Every row gives one point. The window is the flat piece filled in between its corners: a triangle in 3 columns, a solid with four corners in 4, and so on. A path goes straight from each point to the next, and from the last back to the first. List the points from which the path goes on through the window.

Window (4 x 4)
[[-21   1  19 -14]
 [ 27  14 -16  76]
 [ 17  27 -32   8]
 [ 47 -28  57 -15]]
Path:
(1): [ 30 -41  -5 -22]
(2): [ 42 -19   5  26]
(3): [ 9 34 21 30]
(4): [ 12  37 -12  -2]
(5): [ 28 -18 -60  39]
(6): [ 29 -16 -17   8]
(7): [ 12  49 -16   5]
(8): [37 28 33 34]
(9): [ 23 -31 -28  56]
(10): [ -3   1 -21  15]
(11): [ 11  60 -25  31]
(12): [35 12 80  6]
Through the window after points: 2, 4, 6, 8, 12

Window (6 x 6)
[[ -1 -37 -41  15 -28  12]
 [ 24   0   1 -30  30  -5]
 [ 12  20 -22  32   4  21]
 [ 27 -13 -18 -44  13  89]
 [-17  56  -9   3   7 -13]
 [ -3   0  36   8  -8 -45]]
Path:
(1): [ 25  17 -27 -10   0  34]
(2): [  0   3 -14   9  18  34]
(3): [-42  12 -36  12   2   4]
(4): [21 25 -3  0 -8 -4]
(5): [ 33  -3  -7   7 -36   1]
(6): [-19 -11 -20  -5  21   0]
(7): [-12  -4 -12  -6  26 -20]
(8): [ 61  37 -25 -22 -19  95]
(9): [ 19  14  -7  -7 -23  43]
(10): [ -8 -48 -46 -19  31  26]
(11): [-21  10  -2   7  35 -35]
(12): [ 25  43 -14   6 -22   8]
Through the window after points: 3, 5, 9

Window (9 x 9)
[[  9  19  15  -6 -27 -25 -13 -15 -26]
 [-44  55  20 -17  -7  25  -3  -1  31]
 [ 15 -10   3 -39  32   6   7 -14 -25]
 [  4  19  23  30 -10   8 -40 -37  71]
 [ 19  43  32  28  27  14  34   2  46]
 [ -6  37  -7  45  16  30 -20  -2  34]
 [ -1 -25  52 -15  15  19   0  26 -36]
 [ -1 -34   9  -8 -33  41  -5 -59 -50]
 [-39 -58  19 -33  -7 -14  30  14 -55]]
Path:
(1): [ 21   4 -19 -34  -2  16  12  -5 -10]
(2): [ -8 -17  37 -16  35   5  -5 -30 -29]
(3): [-33  42  31  20  38  12   8 -39  -1]
(4): [36  3 15 -8  5 10 19 14 26]
(5): [ 4 -9 20  6  6 27  1 44  3]
(6): [-26  22  24 -23   5 -23  40 -95 -44]
(7): [ -8   6  34   9  23  15 -16 -12   1]
(8): [ 19 -14  23  -1 -53  12 -11   9  41]
(9): [  0   7  16  -8 -16  68  -1  39  21]
(10): [-11   4  21   4   8  13   0 -32   4]
(11): [-36  17  43  27  16  -9  -6 -32  18]
(12): [ 19   8   1   3 -29  40 -21   7  20]
Through the window after points: 1, 3, 7

Window (11 x 11)
[[ 25 -23 -35  -8  -7  40 -33 -47 -12  -4  39]
 [ 20   1  23 -13 -15 -36   2 -30  21   1  13]
 [ 26  18 -14  16   5  14  -1   0  14 -12 -29]
 [-60   1 -25   8  19 -20  12  19  35  48   4]
 [ 17 -38 -27  -8 -36 -10   4  34  -1 -15 -26]
 [ 29  -8  -5  -6   7  11 -38  12 -43 -25 -10]
 [  3  42   9 -47  24  18 -27 -95  -1 -52 -29]
 [-55   8 -29  20  33  -9  45   6 -15 -15  41]
 [-23 -35  -9  30  22  -1   0 -13  16  10 -23]
 [-26   9 -62  29  19 -69  18 -13   3  18  23]
 [  2 -21 -15  28 -35  47 -22 -15 -32  28 -39]]
Path:
(1): [ 16 -21 -17  -1  13   0  16   5 -30   2 -12]
(2): [ 16  -1  -6  -3  10 -10   7  -8   1  12 -11]
(3): [-19  -9 -36  25 -23   5 -48 -22  27 -11 -18]
(4): [  0  30 -25  29 -15 -21 -46 -30  -1 -59  19]
(5): [ 22 -43   2 -27  -3  27  17 -24  -1  54   0]
(6): [  7 -19  -3   8  20   4  18 -16 -10  13 -19]
(7): [-24  30 -18  -1 -26 -27 -33  19   9 -23  -2]
(8): [ 15  11   1 -11 -37   8 -84 -33  23 -36  27]
Through the window after points: 4, 8

Window (14 x 14)
[[  7 -27  27  -7 -45  12  10 -30 -28  -2  68  58 -11 -50]
 [  6 -32  50   5  10 -33  -1   4  30 -38  59  34 -20 -23]
 [ 37 -34 -10 -40  71   7 -11  24 -46 -38  47  34   7 -52]
 [ 76  14  27  25  15  38 -25  20  18  27  76   7   4  30]
 [-35   9 -11 -15 -26 -13 -32   1   3 -20  -7  -8  28  73]
 [-26  60  21   0  -9 -42  -8  -5  20  33  53 -17 -13  24]
 [ 40 -14  33  -6  31  16   0 -30 -33   9 -29 -30 -18 -38]
 [ -5  62  16  83 -42  -8  -8   7   0  21 -27  -2  14 -33]
 [-90 -32   8  28  25  55  11   6 -41 -17  -5 -22 -22 -13]
 [-45  36  52 -14   3  29  43   5 -48 -21   8 -60 -17  -7]
 [-55 -31   0 -19 -37 -52  24  28 -24  -3  50   6  -5  70]
 [ 34   0 -92  19 -59  26  12 -21 -18 -13  43  -4  15  21]
 [-54   8  10  19 -22  45 -15  38 -20   0 -36 -52 -31 -37]
 [-43  17  26 -27  45 -18  31  63  53  16  37  22  31  -7]]
Path:
(1): [ 29  57  24 -25  -1   8  23 -35 -12 -12  28  82 -42  13]
(2): [ -4  20   9  13  -9  24   9  10  -5  -3   1   5 -31 -18]
(3): [-27 -21   9  13  -3  -8  -3  17 -38   7  55 -43  48 -20]
(4): [ 22 -18  31  12 -18 -24 -33  13 -28  16  20 -13  54 -17]
(5): [-20 -12   2 -12  27  30  26   8 -16 -33  17  12 -35 -15]
(6): [ 36  48 -41  -6 -21  27  34  25 -11  33  23  19 -28  26]
(7): [-10 -10 -12  27 -29   6  -5 -18 -14 -26  30 -21  20  -8]
(8): [-43 -63  -2  26  -8 -21 -12  50  -8   5  52 -68  28 -29]
Through the window after points: 6

Window (14 x 14)
[[  2  13 -16 -24  30 -15   6  22  12 -39 -16  20   4  -1]
 [-52 -16 -33  13 -15  49  36  10  -1  23  21  -1 -38  23]
 [ 73  41  66  35 -29   3   9  27  -7 -17   0 -22  15  27]
 [ 19  18   5  42  -6 -36   9  34 -66  71 -35 -25  19  22]
 [-37  -7  25 -10  13  14 -16 -62 -66 -22   4 -16  28 -22]
 [ 13  12  -8  39 -67 -73   3 -46  41 -12  51  52 -30 -21]
 [  5  56  35  50   5 -51  -4  27  22  57  -8 -20  44  49]
 [ 32  22   8 -23  -2 -26  48 -35   5 -45  -8 -33  19  48]
 [  0 -22  37 -86  37  36  48  25   8  -2  33 -42 -13  68]
 [-27   2  41  16 -21 -16  68 -29 -77  -6 -75  50   3  14]
 [ 26  42 -15 -29  49  27 -18 -32  27   4 -41  43 -16  14]
 [  9  -4 -28  26  14 -10 -82  25 -59   7 -53   9  35  61]
 [  4  61  -1 -14 -49 -19  68  11 -27  12   4  28   9  52]
 [ 16 -23  25 -40 -71 -40 -36 -59  -2 -83 -36 -12  37 -39]]
Path:
(1): [-21  76 -14   5  -7 -43 -14 -27 -28   3 -10  -9 -32  35]
(2): [  0  24   1 -13  -3   2 -43  -2 -24 -10 -30   2   1  40]
(3): [ 44 -30 -29  39  21 -37  13  -7 -18  12 -40  33  62  -4]
(4): [ 45  -1 -25  -5   0  -1  37 -18   7 -36  36  -6  54  16]
(5): [-20  27  20  19 -33 -29  -3 -17 -23   9 -40  21 -26   8]
(6): [-32  37  -4  -5  -9 -27 -26 -14 -27 -25 -19 -35 -41   3]
(7): [ 57  -6  10  -3 -12   4  66  13 -14  24  -6  57  57  43]
(8): [ 13 -22  -9  -3 -18 -14  17 -30 -18   6  28  31  63  51]
(9): [ -4  29  27  -6  -5 -14   1 -11 -10 -32 -41  -7 -15   2]
(10): [  2  28  14   3   5 -36   7   1 -17  -6 -20   8 -11  22]
(11): [-12 -17  -2  11 -11  43  39  12   1  16 -16   6  71  11]
(12): [ 19 -16  -3   9   7  34  13   2 -19   1  10  17  37  26]
(13): [ -7  47  24  -8   1 -45  27  -5  -3   8  -7 -19 -29  32]
(14): [-21  63  34 -36  48 -29  -9  -6 -20 -58 -14 -25  -8  61]
(15): [ 38 -32   2  15 -34  34  15  23 -20  35 -16  -3  29  16]
(16): [ 38 -41  27 -22 -14  31  50  50 -20  10  -8  15  57  49]
Through the window after points: 2, 10, 16

Window (14 x 14)
[[-25  10  46 -19  27  29   1  54  33 -33  48  -3  40 -15]
 [ 46  56  62   3  18 -46  53   2  42  -4 -13  23  -6  50]
 [ 23  -7 -60  20  59  26  19  37 -11  19 -33 -68  23 -18]
 [-17  68  30 -34 -39 -54 -65   5  37  50 -59 -23  20  23]
 [ 38  -3   8  22 -23  22 -26 -47  11  -8  16 -17  45 -37]
 [-57   0  62 -34 -61   2   5 -33  84   2  11 -13  -4   9]
 [-34  -8  27  45 -73  43  -5 -56   9   7   4  41  32 -15]
 [ 34  36 -34 -25   8  10  14  61 -18  75   5  35 -53 -44]
 [-23   7  29  13 -15 -18 -60  34 -33 -14  11  14 -32 -91]
 [-23  78  18 -47 -32 -15  38  40  46 -35 -25  13  12   1]
 [ 40 -27  33 -28 -35  -1  66  -6 -10  17   0 -26  15  63]
 [  8  60 -41  72 -27 -69 -26  41  27 -10  13  29 -13 -27]
 [ -7   3  -2   2  -8 -58   2 -52 -53  17  32  -3 -12  -1]
 [ 34  12   8  15  -2  64 -23 -18   6   0   7 -24  -4  28]]
Path:
(1): [ 10  45  29  18 -35  11  31 -35 -15   4  25 -31  25 -12]
(2): [-16 -28  14  13 -43  24 -16 -13  25   9 -14  40   9  13]
(3): [ 17  17 -19 -86  18   0 -26  24  23   8 -27  24  26   7]
(4): [-23  38  54  90 -25  10  48  42  -5   5  66 -16 -35 -50]
(5): [  2  14  15  27  -5  -3  10  10  -6  20  12 -31  15 -13]
(6): [ 45   2 -39 -35 -10  20  -9  -6  29  -7 -24  24  -4  -1]
(7): [-10  13  18 -60  16 -38 -47 -14  28  -5 -40  64  11  37]
(8): [ 15  27   1  55 -59  12  23  -5 -23  31  27 -68 -13 -52]
(9): [-10  59  26   7 -17  -1   0  -3 -10   4   3 -16  -1 -30]
(10): [ -6   0  -9  -2  -8 -28 -29  23  29   2  -9  17   3 -10]
(11): [  1  -6 -16   7 -22 -19 -31  20  29 -44 -41  26   4   7]
(12): [ 14  61  38  10 -16   9  18 -17  -2  37  56 -30  16 -51]
(13): [-11  44  25   5 -19  10  23 -16  17  19  13 -38  -4   1]
(14): [ 19 -19 -10 -10  -8 -28 -35  16   6  -7  -3  51  36   2]
(15): [ -7  13 -60 -36  15 -52 -29   3  23 -50 -44  25 -23   6]
(16): [ -4  40  39   3 -28  -2   4  17  11  25   6  -8   3   3]
Through the window after points: 1, 3, 5, 11

Window (14 x 14)
[[-69 -22  13  25 -27  68  -7  -4  -3  -3 -19 -17   7  20]
 [-10   7  -7  -3   6   3 -48  -8  32  35 -30  11  19  56]
 [-39  17   9  33 -57   2 -10 -14  31   0  10 -43   2  20]
 [-74  11   2  -4 -11  48  23 -49  28 -15  17 -12  67 -17]
 [ 17 -19 -22  25   5 -11 -38  40 -34  -5  27  65  70  -7]
 [-74   1  -1  25  -4  31  39   5 -16  58  32  -5  37  -4]
 [ 33 -47 -44  19   9 -22  -1 -25 -43  15  -1  58  29   5]
 [ 28   4  43  18  23   7  35  17 -35  -1   6  61  38 -52]
 [-64  22  24   4 -31  24   0 -39 -48  19 -11 -20  60   7]
 [-33 -66 -12  12  58 -71 -67  -5 -18   3  15  37  37 -34]
 [ 24 -16  45 -27  14  -8  56  38 -54 -31  58  71  35   8]
 [ 39 -56 -12  17  63 -41   3  32 -42  -9   4  18  78 -10]
 [ 14  29  27 -21 -18  69 -25  -9   1   1  53 -36 -16  14]
 [ 40  34   3 -73   4  14  58  61 -58 -46  24  41  13 -50]]
Path:
(1): [ 28 -51   5 -53 -22  50  19  -3   3  26 -11  20  53  -4]
(2): [-19 -17   7  -2 -22  21   2  16 -16   8  -1   9  49   0]
(3): [-53   9 -14  61  63  25 -25 -39  -4 -29  47  37  -2  11]
(4): [-19  26  10  21   8  13   2   0 -29 -22  13  52  34  23]
(5): [  4 -34   7 -20 -17  22  25   8 -22  28  15 -34  45 -27]
(6): [ 18 -33   7 -16 -35  16 -13  22 -14  17 -10  25  58  10]
(7): [-21  27  -7  14  62 -19  14 -30 -33 -41  37  28 -14 -17]
(8): [ -7  49 -14  38  22  10   5  -8 -47 -32  14  41  12  -6]
(9): [-18 -37   7 -11 -17   8  -2 -11  13  23   4   1  44  11]
(10): [  4 -56  32 -18 -88  41 -36 -39  25  18   6  -5  10  -7]
(11): [-32  25 -27  36  47 -15  12  20 -34   7  13  19  47   0]
(12): [-42   6  27  38  18   1  16 -17 -27  -2   7  26  18   0]
(13): [ 22 -11  -4 -28 -12  35  18  12  -2   8  20  19  70 -42]
(14): [ 10 -18  41 -12 -34   4 -29  28 -15  20   2  33  88   8]
(15): [-69  10 -26  28  31  19  20 -26  -9 -13  27 -24 -21 -12]
(16): [-12  50   1  18  18 -34  17  42 -54 -49  41  23   4 -23]
Through the window after points: 2, 8, 12, 16

Window (14 x 14)
[[ -9 -20   1 -14  39 -55  18  13 -22  49 -57  10 -63 -67]
 [-31  -4  52 -46  18 -31  10 -18 -26  17 -48  13 -70  -2]
 [-28 -24  -7   7 -48  -4 -27 -28  67 -40  25 -26  16 -14]
 [  0 -23   7  42  -2   2  -1  29  55 -40  22 -13  -3  37]
 [ 13 -25  -2  53  38  39 -48 -47 -44 -23 -56   4  14   2]
 [-36 -25  21 -32  11 -36 -23  36 -49  41 -42 -34 -22 -13]
 [-11 -12  35  71 -43 -25 -40  -2  12 -57  32  12  15  -6]
 [  3 -38 -22  24 -65   8 -38   7  17 -21  17  28 -23  20]
 [ 41 -21  12  37 -55  -4   8 -25   4 -24  28 -34   7  11]
 [-11  19  15 -50  49 -18 -16  10 -37  47  12   7 -51 -39]
 [-10  34 -28  58   6 -20 -34 -39 -24   7 -41  -6  -5  31]
 [-24   5 -17  42 -63  29  19  12  12 -73  21  -1  23   0]
 [-32 -21  31 -16   8 -20  19   0  -7  67 -12  32   5 -13]
 [ 34   2   0   6 -58 -19 -22  14  47 -67   6  16  49  14]]
Path:
(1): [ 19  28  23   2  -1  -1 -61  79  46  13 -32   8 -31   5]
(2): [ -6   8  27  30 -25  -7 -15   9  -1  -5  -4   9 -29  -3]
(3): [-10 -38  -4  -5   6 -33  -9 -14 -11 -15 -16  16  19   2]
(4): [-47 -22 -55  23  15 -15   4 -24 -63   5  48  25   0   3]
(5): [ 16  11  60   8 -18 -14 -41   9  38  11 -93 -46 -32  -9]
(6): [ 23  -6   7  38 -24  19   8  28  20  13 -38 -14 -27 -14]
(7): [-48 -20  11 -11 -22 -36 -50 -36 -22 -48  46   6  40  25]
(8): [-55 -59  -2 -20  -1 -36  21 -47 -89  15  -3 -29  -6 -21]
Through the window after points: 8

Window (14 x 14)
[[-27 -17  21   0  52  -7 -21  32  36 -75  -5  29 -18   9]
 [-70  14 -55  21  -9   8   4   8 -29  12 -13  22 -17  52]
 [  3  21 -16  31 -23 -25   9  43  45 -55 -19 -42  17  15]
 [ -5  27  -8 -46  -9 -10  32   0 -36 -16 -72  -3  13   4]
 [ -9  -7 -19  19  -4   9  18 -30 -13 -25 -12 -43 -42 -29]
 [-13  -3  -9  10   8 -14  -7  47  16  -5 -25 -49  11 -16]
 [ 10  14  -7 -54  54  -2 -18 -27  78 -12  32  60 -59  -7]
 [-12  -7 -26  13  -8 -17  34  26  -5 -26 -24  26   6 -22]
 [-28  18  -6  24  -9 -26 -25 -55 -31  33 -19   5   0  19]
 [-25  -1  16 -48 -19  20   8 -40  50  10  12 -21  44   0]
 [ 58  67  -1   9  38  34  17 -55  50  56  30 -18  43  25]
 [-29  -7  22 -36 -37  11  17  73 -27  17  90  61 -56  83]
 [ 12  15 -21  22 -28  32 -46  -9 -24  13  15 -15  12  18]
 [-59  27 -50  24   9 -12 -34 -54 -25 -10  50 -36  -1 -24]]
Path:
(1): [ 48 -20 -31  -1  65 -20  12 -16  43   5  24 -22 -11  50]
(2): [-37  38  10  -5 -12  12   1  -5   7 -17  -9  15   8 -20]
(3): [-19  51  -7   4   1  10  20  -1   3  12 -27  -2  -4   2]
(4): [ -9 -17 -12 -31  -6 -18   2  18 -18 -24 -23 -14  10   9]
(5): [  0   3 -34 -27  13 -11  -9 -23  35  -9   3   8 -25  16]
(6): [-30  22  27  18  23  20   3  -5  -3 -19  35   7 -35 -43]
(7): [-50  64  24  -5 -13  24 -11  10  28  22  20  46 -43   5]
(8): [  4 -32 -35 -15  -1  -6  15   4 -19 -10  14 -11  16  45]
(9): [-13 -65 -62  24 -13 -38 -37  14  -6  40  27  22 -12  95]
(10): [-55  44 -14  -1  -2  20  15  -2 -16 -14   4   4 -12  -1]
(11): [-42  44   0  21  -2 -11  -1  22  14  26  30  14 -30 -23]
(12): [ 30 -38 -35 -23  26  20 -19 -84   9 -51  -2 -33  23  42]
(13): [  5 -14 -84  -9   8  -2  10  -5   1  -2  40 -23 -12  29]
(14): [-27  38  34  13 -13  -5  -5 -16   7 -11 -30  15  12  -5]
(15): [-31  39   3  -7 -37  25  10  10 -37 -15 -20 -13   2 -13]
(16): [ 16 -44 -37  33  51 -63  -8  -2  53  -3   9 -26   6  49]
Through the window after points: 3, 5, 7, 9

Window (14 x 14)
[[  1 -28  57 -43 -23 -19  64  59 -19  -5 -33 -35  -8  11]
 [ 23  17  32  -1 -15  93  33  23  32 -11   9  28 -34 -33]
 [-67 -29  -8  35 -22  11  94   2 -54 -22  -7  64  65   1]
 [ 21 -38 -62   4 -39  17  37 -43  -7 -15  30 -13  29   3]
 [-20  15 -39 -26  18  19 -56   9  47 -25   1  17  11 -12]
 [ 58  11   8  -3 -18   7  20   8  -8  13   2 -62  54 -37]
 [ -8   4  67  -8  10  63   6 -37  22  70  22  20 -45  -8]
 [ -1 -14  17 -12  27  -2 -22   1 -41 -24   9 -67 -10  16]
 [ 17   9  21   3   2 -59 -41 -37   5 -54 -10 -23 -14 -35]
 [ 30  20 -63  19  26 -43 -15  10 -65  -8 -29 -20   2   2]
 [ 68 -20  71  17  31  -7  60 -38  41 -94 -55   4  47   8]
 [-45 -26  34  60  -4  21  61  51  -1  13   0  40  -5  24]
 [ 69 -47  58 -11 -27  19  -7  14 -12  20 -30  -9  14 -70]
 [ 73  14  13  25 -20  23  21  -7 -34  -8  54  67   3  20]]
Path:
(1): [  9  -8  23  10 -41  32  -7  -5 -17 -32 -11   7  24   7]
(2): [ 10  15 -28  -3  57 -37  34   2  21   2  22 -19 -23 -23]
(3): [ 19 -19  25   2  32 -46  18  14  23 -13  18  30 -14 -17]
(4): [ 21  -1  10  13 -33  17  12  -7 -34 -34 -19 -14  22  -7]
(5): [ 14   7  23   5 -26  19  25  -6   0 -10 -23  13   6  -3]
(6): [ -5 -22   8  16  11  14  29   9   0  13  26  13  15 -18]
(7): [ 29 -22  23  19  50 -21  43 -25  17 -23  40  20  -4 -30]
(8): [  4  26   3  -6 -53  63  -1   8 -13  -6 -45  -5  14  38]
Through the window after points: none

Window (14 x 14)
[[ 21   7 -45 -83 -26 -13  -1  11  24 -41 -25 -29   3  12]
 [-65  31  61   9  40  45 -23   5 -33 -20  37 -26 -31  12]
 [ -1 -47  22  12  29  10 -44  59  -8  41  40 -19 -12 -24]
 [ 58  -8  -9 -27 -57 -10   5 -32  12 -13 -18 -77  -4  18]
 [-12  11  35   8  43  38 -24  38  74  36  35 -13  28 -95]
 [-36  12  37  -2 -43  64  13   1 -33  11   2  20 -48 -43]
 [  6 -27  74 -25  21 -27   3  49  48  22  10 -19   1 -12]
 [-46  21  31 -12 -46  40  18  13 -33   9  62 -10  16   0]
 [-14  21   1   5 -18 -25  17 -37 -43  -6  59   7 -64  21]
 [ 48  28 -15   6 -49 -10   7  43  31 -38 -42 -19  33   3]
 [ 38  15 -17 -38 -19 -16  49 -15 -48 -36 -36 -33  32  -3]
 [-13 -37  65   6  11  -3 -70  10  29  26  20  21  35 -42]
 [ 23 -30 -54 -13 -40 -18  50 -23  26 -12 -59 -31  28  47]
 [-46 -53  44  20  -1 -29 -24  38  23 -12  23 -36   7 -59]]
Path:
(1): [ 12  -9  47   2  -3  17  15  14  13 -11  24  -8  -1 -23]
(2): [-35 -16  18 -25 -10 -22 -14  31  10  23 -15 -27  -4 -23]
(3): [-88  -8  21  15  -1 -51 -34  34 -35  31 -24 -34 -59 -36]
(4): [ 35 -19  30 -10  -2  32  -3   9  45  -3  48  -2  26 -10]
(5): [ -2   6  45   8 -23  17  17   2  -6 -39  35  23 -18   8]
(6): [-10  11  -9  -9 -12  -2  -7  11  -2  26  11 -30  -6 -26]
(7): [-59  53   1 -18 -10   0 -51   9  -6  38  15 -37  -7 -26]
(8): [ 27  -9  10 -19  -1   4  30   5 -10 -29  -9 -21  17  -9]
(9): [ 33 -54  11  -3 -44  51 -18  22  53 -26  49  19  13 -17]
(10): [-70  36  44   4  30 -22   4  17 -47  44 -25 -48 -31 -54]
(11): [ -7  12  -5  18 -14 -22 -38  16   5  55  -9 -39  60 -52]
(12): [  5 -30  37 -15 -11   5 -13  -3  18 -17   9  -8  -5   1]
Through the window after points: 1, 5, 7, 9, 11
